Each row is a point. The window is the flat piece filled in between its corners: a triangle in 3 columns, a solid with four corners in 4, and so on. A path goes straight from each point to the next, and from the last back to the first. List the points from which the path goes on through the window.
In the rows, zero is written as 128.

Window (4 x 4):
[[149 168 179 148]
 [162 180 140 124]
 [107  70  88 154]
 [ 98 133 110 140]]
Path:
(1): [129 169 134 153]
(2): [140 162 156 117]
(3): [125 132 138 123]
(4): [120 116 132 183]
(5): [165 192 127 137]
(6): [148 154 153 114]
(7): [149 159 169 128]
(8): [133 157 162 188]
(9): [175 162 135 183]
(10): [104 130 137 126]
(11): [126 147 123 112]
(12): [130 164 137 200]
Through the window after points: 5, 7, 9, 11

Window (6 x 6):
[[102  99 159 149 114 140]
 [ 97 150 127 172 183 161]
 [126 150 142 166 102 172]
 [152 115 118 108 174  85]
 [146 129 144 139 169  69]
 [129 149 106 133  80  64]]
Path:
(1): [127 162 169 147 130 130]
(2): [110 107 121 171 110 151]
(3): [114 124 124 169 171 140]
(4): [ 89 202 136 132 172 157]
(5): [127 142 136  72 163  91]
(6): [157 109 117 183 155  84]
(7): [143 100 126 164 119 167]
(8): [ 73 191 150 136 123 114]
(9): [101 158 136 139 181 137]
(10): [129 115 119 193 157 135]
(11): [151 101 101 167 144  73]
(12): [101 134 147 123 132 104]
(13): [135 163 135 133 117 112]
(14): [125 106  88 185 134 138]
(15): [120  80  96 169 137 119]
(16): [121 164 142 146 152 116]
Through the window after points: 3, 5, 9, 15

Window (9 x 9):
[[102 166  98 112 122 155 132 104 133]
 [169 161 121 126 165 160 150 143 170]
 [118 167 128  90 187 142 163 172 159]
 [ 77 111 166 120  93 142 111  83 147]
 [ 89 131 173 138 104 129  94  84  82]
 [107 113 129 131  87 102 122 185 123]
 [ 92  80 136 124 122 127 143  81  94]
 [ 98 142 147 139 105  99 169 108 124]
 [178 168 107  61 168 100 146 177 176]]
Path:
(1): [118 137 132  84 131 129 166 148 107]
(2): [111 135 157 112 127 151 145 118 129]
(3): [ 88 130 120 107 148 114 125 130 159]
(4): [138 148 107  79 221  95 127 182 179]
(5): [128 168 148 109  73 159 181 121 120]
(6): [115 157 141 101 112 162 173 105 146]
(7): [106 118 122 145 161  68  94 119 103]
(8): [117 145 123 126 155 127 121 123 165]
Through the window after points: 2, 4, 8

Window (12 x 12):
[[100  81 127 112 130  99 126 170 151 163 183 170]
 [119 117 102  85 151 138 145 152 138 167 144 133]
 [135 119 135 174 115 113 172 102 152 169 163  97]
 [ 83 148 148 115 130  79 127 196 244 107 115 146]
 [107 192 158 140 156 110  89 115 146 110 154 112]
 [151 148  93 148 190 142 121 139 110 125 159 162]
 [135 144 101  98 149 110 145  92 143 146 143 173]
 [144 151 189 150 156 138  72 115 176  86 225 117]
 [147  65 131 154 130  96 117 125 143 126 130  57]
 [117 122 154 116 185 103 167 100 155 133 130 151]
 [131  95 162 135 126 133 194  92 125 116 135 172]
 [ 80 118 102 106 164 135 151  83 150 137 140 158]]
Path:
(1): [133 111 131 127 139 121 122 129 149 154 139 153]
(2): [111  97 180 165 157 196 111 122 152 143 129 148]
(3): [128 142  97 100 144  34 167 135 159 123 173 111]
(4): [132 103 117 123 167  89 141 122 142 113 176 112]
(5): [122 124 124 121 141 142 124 145 144 159 142 150]
(6): [134 156 169 165 159 112  74  95 164 137  95 154]
(7): [104 148 133 118 146 110 127 136 143 123 179 122]
(8): [114 130 116 122 162 114 178 126 156 114 166 136]
Through the window after points: 4, 6

Window (14 x 14):
[[121  91 145  90 176 157 111 107 107 169 147 128 154  57]
 [ 73 150 143  93 119 131 181 100 121 162 150 116 129 124]
 [140 187 152  73 132 147 155 136  99  84 159 127 111 160]
 [122  94 183 106 136 130 109  95  71 131  78 153 125 147]
 [114 132 150 101 171 172 205 120 136 140 152 161  96  42]
 [ 77 102  74 129 163 145  85 148 136 118 115 119 128 126]
 [115  95 121 154 115 195 161 139 134  63 136 155 143 108]
 [165 162 126 128 130 184  65 149  95 121  87 132 115 144]
 [164 136 147 139 132 147 143 135 146 122 133 119 129 173]
 [101  62  90 116 139 166 149 130  90 109 101 102 160 175]
 [143 125 129 164 105 139 154 181 154 115 132 116 102  68]
 [117 162  42  98 106  98 118 131 143 149 161 133 104 104]
 [ 86 157 107 130 168 130 164  98  76 118 172 138 122 131]
 [129 130  99 134 143 185 129 116 127  75 147  95  98 135]]
Path:
(1): [ 85 167  93 120 113 159  93 199  89 135 136 138  48 162]
(2): [110 100 129 125 130 168 136 124 115 103 169 121  76 118]
(3): [141 147 107 151 127 150 153 165 131 107  71 143 200 112]
(4): [123 147 127 116 140 126 114 114 117 119 104 129 127 114]
(5): [108  97 140 115 137 183 165 130 103 132 151 145 111 125]
(6): [112 124 119 118 135 149 136 158 111 137 167 133  99 128]
(7): [117 129 113 136 154 157 151  85 120 103 112 133 143  93]
(8): [126  75 127 111 181 139 140  63 153 127 122 111 207  69]
Through the window after points: 2, 4, 8
